Each row of a before or after table is a point. One or more steps were done to the points. Then noise was added and the rows were shuffled. The steps act on columns, c1 being the first. Write out the steps. A step turns or swaps two columns, mirrors them in a line or flattens them onto one, adds a multiple of one to another, or multiplies or shifts one. Angles are multiples of 10 degrees, from the lower column toward the higher: turns from -170 to 170, lines from 10 to 170 but not 90. Use the fewest steps. Two steps may share a column if one is a turn and the other turns, adds or multiplies; they go together, in the order done. Otherwise the lowest column goes first.
(in the rows, 128 means zero)

Before (14 x 2):
[[122 115]
 [123 104]
 [181 159]
 [116 119]
 [112 137]
 [118  89]
 [127 109]
 [136 114]
 [154 111]
 [116 110]
 [154 137]
 [159 124]
 [188 123]
 [112 124]]
After:
[[192 125]
 [248 123]
 [127 109]
 [ 95 136]
 [232 158]
 [108  88]
 [120 106]
 [102 119]
 [142 114]
 [115 116]
 [179 138]
 [182 112]
 [105 109]
 [ 95 124]]
Steps: multiply c1 by 2

Before (13 x 8):
[[125 204  88 181 124 139 118 123]
 [127 131  92 152  93 167 107 133]
 [110 156  97 153 107 129 100 181]
 [107 102 115 118  47  76 191 161]
 [173 109  98 114 214 120 148 125]
 [112 147 136 209  84 107  94 133]
 [120 104  81 124 108 104 132 181]
 [ 91 156  53 150 148 192  96 138]
 [194 140 139 131 105 155 125 129]
 [117 117  95 173 185  89 221 158]
 [ 58 173 111 148 174 149 114 169]
 [160 129 110  54 129  68 153 112]
 [170 147 114 168  86 159 114 226]]
After:
[[125 206 156 180 128 138  96 123]
 [195 145 148 171  36 157 124 227]
 [ 97 154 169 153  81 130 115 185]
 [ 67 158 191 150 143 191  83 137]
 [116 102 147 123  84 103  89 183]
 [126 131 164 153  91 170 105 134]
 [233 136 124 131 103 155 140 126]
 [100 146 154 210  81 107 153 130]
 [201 111 126 113 214 118  93 125]
 [ 95 103  79 118  29  76  84 160]
 [181 126 116  52 139  68 100 111]
 [ 15 173 149 150 154 146 122 168]
 [112 118  61 173 170  90  53 155]]
Steps: multiply c1 by 1.6; turn c3 and c7 by 120 degrees; add -0.5 times c8 to c5

Before:
[[141 119  87  97 181 156 119 101 124 108  64 129]
 [139 160 109 148 169  82 150  27 161  95  87 106]
 [153 184 164 117  81  69 139 139 125 131 129 142]
 [ 93 133 135 145  88  43 117 143  83 101 123 141]
 [140 138  73 131 182 127 144 127 140 106  70  53]
 [153 138 123 153 108  53  69  74 204  77 126 121]
 [205  84  79 196 126 142 136 175  93  63 116 143]
 [153 110  66 167  59 185 175 179 106  38 144 138]
 [144  82  95  93 185 116 154  56 152 131 119  82]
 [145 159  65 121 109  28 121 130 117 115 112 148]
 [147 126 112 196 110 146 174 194 192  49 145 181]
 [151  90  53 187 102 167 147 161 107 131  85 132]]
After (12 x 12):
[[ 97 134 117 143  87 142 161 139  92 105 122  40]
 [143 125  60 149 113 179  92 194 200  34 147 144]
 [152 141 104 133 105 122  37  77 115  76 126  56]
 [142 137 102  79 183  52 127 125 144 150  71 127]
 [203  83  47 120 125 143 167 178 116  67 115 144]
 [144  85 142  77 182  76 114  58 162 139 120 114]
 [138 161 103 128 170 105 112  27 160 120  82  87]
 [145 159  99  71 107 151 131 128 116 127 115  28]
 [137 119 136  79 179 130 133  97 120 149  65 158]
 [148  93  41  95 103 131 160 168 133 160  88 164]
 [158 184 159 154  78 139 134 136 133 132 132  71]
 [151 110  64  97  57 136 174 178 160  30 142 184]]
Steps: turn c3 and c4 by 60 degrees; swap c6 and c12; turn c7 and c9 by 60 degrees; add -0.7 times c11 to c10
